Every row gives one point. The window is the flat piece filled in between its corners: a triangle in 3 columns, a solid with four corners in 4, and so on. A path goes straight from each point to the next, and from the last back to the first. After which points does the path pass through the window?

Window (4 x 4):
[[ 30.2   3.7 -11.9  -9.4]
 [ 23.5 -10.6   4.4 -18.4]
 [-54.3  16.1  -6.8  -1.7]
 [ -1.7  19.3   5.9 -15.8]]
Path:
(1): [-34.5  14.9   1.0   9.7]
(2): [-58.5  15.2 -17.9 -32.8]
(3): [-14.3   8.1  -5.8 -20.2]
(4): [ 5.0  6.8 19.2 14.0]
(5): [ 0.8 -7.9  1.1  1.8]
(6): [-15.6   5.0 -18.7 -22.1]
(7): [-19.6  17.9 -20.3 -34.3]
(8): [-21.2  23.4  10.9   5.2]
Through the window after points: 1, 3

Window, 6 rows:
[[ 41.8  32.7 -31.9  -5.8 -45.8   6.8]
 [ -7.2 -14.0  52.1  -1.8  11.1 -11.5]
 [ -4.1  41.2  17.1 -24.7  -3.5  -8.7]
 [-20.5  11.0 -20.5  16.1  18.9 -27.8]
 [-14.6   2.0  11.7   0.5 -14.0   7.6]
 [  4.8 -38.1  11.9 -19.3  -1.4   7.3]]
Path:
(1): [-4.1  4.5 30.6 -6.5 25.9 -2.7]
(2): [-28.1  16.9  13.6 -20.8 -12.8 -17.9]
(3): [-18.0 -13.8  15.2 -21.9  -8.3 -32.1]
(4): [10.5 -7.6  6.1 14.7 19.0 22.8]
(5): [  6.8  41.7  13.6 -27.0  22.3  28.8]
(6): [ -8.0  19.3  17.1 -14.9 -18.1 -26.4]
(7): [-12.6  -3.6  -5.5 -13.4  -0.4 -63.2]
(8): [-7.2 19.5 22.7  2.5  7.3 16.6]
(9): [ 18.5  19.6 -18.9  -2.4  -7.7   4.3]
(10): [ -1.3   7.1  -9.6   2.2 -20.8 -14.9]
(11): [-22.8  -9.3  26.5 -11.6 -17.7 -28.1]
(12): [ 6.9  0.2 18.9  4.9 27.9  3.8]
Through the window after points: 3, 5, 7, 9, 11

Window (8 x 8):
[[-21.5 -35.2  10.2 -28.9  31.1 -17.1 -28.7 -61.5]
 [ 14.3   5.0  -0.8  -2.4  -1.0  -5.7  11.4   9.9]
 [ -1.2 -14.6   8.5  -3.3   1.4 -41.5  39.5  15.1]
 [-26.5   9.3 -31.6  -2.5  20.1  -2.0  10.8   5.2]
 [-19.9 -42.0 -19.9  21.0  -8.5 -15.5 -38.9  39.4]
 [-18.7 -13.7 -11.9  12.3  20.4   7.8  21.2  -3.0]
 [ 20.1  22.0   5.9   7.7 -69.9 -16.1   2.0 -33.5]
 [-23.2  -0.6  13.6   5.9  15.7 -15.9   9.8  12.3]]
Path:
(1): [  4.1  -9.7  -4.6  34.8  17.5 -19.9  -7.8  -3.4]
(2): [ -9.1  -4.1  -4.2  26.5   0.6 -18.3   0.7  -5.7]
(3): [-24.4 -21.2  -7.1 -26.0   5.4  11.1   8.0  23.5]
(4): [-28.8 -35.5   8.4  -6.5  -9.1   3.0  51.0   3.9]
(5): [ -3.9  -5.0  -6.3   6.4  15.6 -21.2  10.3   0.5]
(6): [ -5.7  -1.3 -33.9  12.3  19.6 -13.9   2.7 -20.6]
(7): [-22.7 -14.5   7.8 -18.6  -8.9  -0.5   6.8  23.2]
(8): [-14.9 -13.0  17.6 -25.4   3.5  -2.2  -5.3  -6.8]
(9): [ -1.4 -19.2 -13.2  13.2  20.8 -42.3   5.0 -37.7]
(10): [  5.7  13.7  -1.6  37.3  16.0 -35.5  -4.6  -9.1]
(11): [-16.4 -15.7   5.4 -20.6   1.4 -10.1  25.4  15.2]
(12): [-29.9 -27.1   0.4 -26.8  22.5  -9.8  -1.7 -11.1]
Through the window after points: 2, 4, 8, 10

Window, 8 rows:
[[ -5.3  34.2  37.6   2.3   6.4   9.0  -4.9 -60.5]
 [ 16.5  42.0  27.5   8.5  24.0  16.8 -24.5 -41.2]
 [ 19.9 -41.3   7.4  -5.3  -7.3   8.4  18.7  28.7]
 [ -2.8  10.3  12.2 -18.2   1.1 -19.2 -19.9 -17.7]
 [ 17.3  -1.5  -4.8 -10.7  15.3  -1.6  17.0 -17.2]
 [-26.3  -9.1 -12.1   1.4   2.9   3.7   9.7  28.1]
 [ -4.0 -14.9  -1.4  44.0   8.3  -8.5   6.1   5.0]
 [ -1.8  11.6 -15.1 -11.2 -26.6   2.1  -8.6  -9.5]]
Path:
(1): [-11.7  10.0   2.8  -4.0  -9.1  11.1 -15.4 -19.4]
(2): [  9.4  21.1  22.7   0.3   1.4 -14.0  -1.0 -18.2]
(3): [-13.3  22.8  17.3  20.0 -30.9 -39.5  11.5   4.9]
(4): [  4.1 -30.5 -10.9  39.5  30.1  16.1  -0.5  -1.4]
(5): [-20.4  -7.6   4.1  13.9  -6.6  22.2 -13.8 -35.2]
(6): [ 18.7  24.8  22.9   3.6  20.0 -10.6   9.1  -1.5]
(7): [  9.2  37.8  32.5   7.1  11.9   0.9 -16.3 -27.2]
(8): [ -7.3  20.5 -14.3  -3.9  14.7  33.5 -13.5 -74.6]
(9): [-10.5  -1.1  10.7   0.4  -6.6  23.5 -28.8 -26.5]
(10): [  3.3  18.6   6.1 -22.4   4.8 -22.9  20.8  -1.0]
(11): [ 10.6  46.7   6.9   5.8  -1.4  16.5  12.0 -16.1]
(12): [ 14.8   1.5  28.1   3.5  25.1   7.9 -29.4 -28.8]
Through the window after points: 3, 5, 11

Window:
[[-51.9 -17.0  -7.3  16.8  23.3 -20.9 -44.8 -15.0  -8.6]
 [  3.2  -4.1  11.3  -6.3 -13.9   2.8  13.5 -13.6   6.3]
 [-13.8  13.1  -2.5  24.9   3.8 -41.5 -38.7 -18.6  10.1]
 [ 41.9 -13.6 -17.5  -5.5 -21.9  -2.2   0.8  32.7   9.7]
 [ 20.7  -3.2   1.2 -27.4   4.7 -16.1 -20.7   4.0   9.1]
 [ 52.6   4.2   9.6  10.5  -8.6  21.0 -12.9  30.6 -23.5]
 [-40.2  20.2 -23.8 -28.0  23.3  71.9   3.1  27.6  17.1]
 [ 28.3 -22.9  19.5  12.5  21.3 -21.7  22.8   8.7  36.6]
 [ 28.3   2.7  23.7   6.9 -11.8 -44.7  14.4  18.9 -12.8]]
Path:
(1): [ 10.9  -1.5  35.3 -30.9 -14.2  10.8 -37.9  29.7  18.6]
(2): [ 36.3 -21.4  13.6  -3.9  -9.9 -20.4 -19.6  12.2  27.3]
(3): [  4.4   8.8 -19.0  -3.0   8.2  -3.6   7.8  11.6  -5.0]
(4): [ 12.4   8.4 -31.8   0.3  52.3  36.5  -3.7  15.3 -12.4]
(5): [-34.9   2.9   0.8 -11.3  -3.0  21.6 -11.7  13.6  15.1]
(6): [ 1.3 -1.2 33.0 -8.8 -7.6  7.0 -5.2 14.3 30.2]
(7): [ -5.8  -0.3 -17.1  -5.4   8.5  -5.9   3.0  -4.4  -0.4]
(8): [ 35.4  25.5 -25.2 -35.9   2.0 -25.6  21.5 -13.8 -22.2]
(9): [  0.8 -12.2  22.0  22.1   0.2  -4.1 -32.2  21.4  16.8]
(10): [ 10.3 -14.7  14.4 -15.2   4.8   3.7  -8.4  19.4  10.5]
(11): [  8.5  -0.6 -15.6   3.6   6.3   2.5   5.5   7.5   5.2]
(12): [ -4.2  12.6 -30.7  33.4  17.3 -22.6 -21.3 -38.0  -2.0]
(13): [-13.3   4.9  31.7  -1.4 -12.1 -37.7 -38.4  21.6  21.5]
(14): [ -2.2  -4.3   9.4  -2.5  -3.2 -11.0 -30.0  10.3  12.0]
(15): [ 20.9   0.8 -10.4 -12.7  15.7  -6.4  -2.8   8.2   4.0]
(16): [  1.3  -2.5 -24.1  10.5  11.5  -5.3  -0.1  -5.9   6.6]
Through the window after points: 2, 4, 8, 12
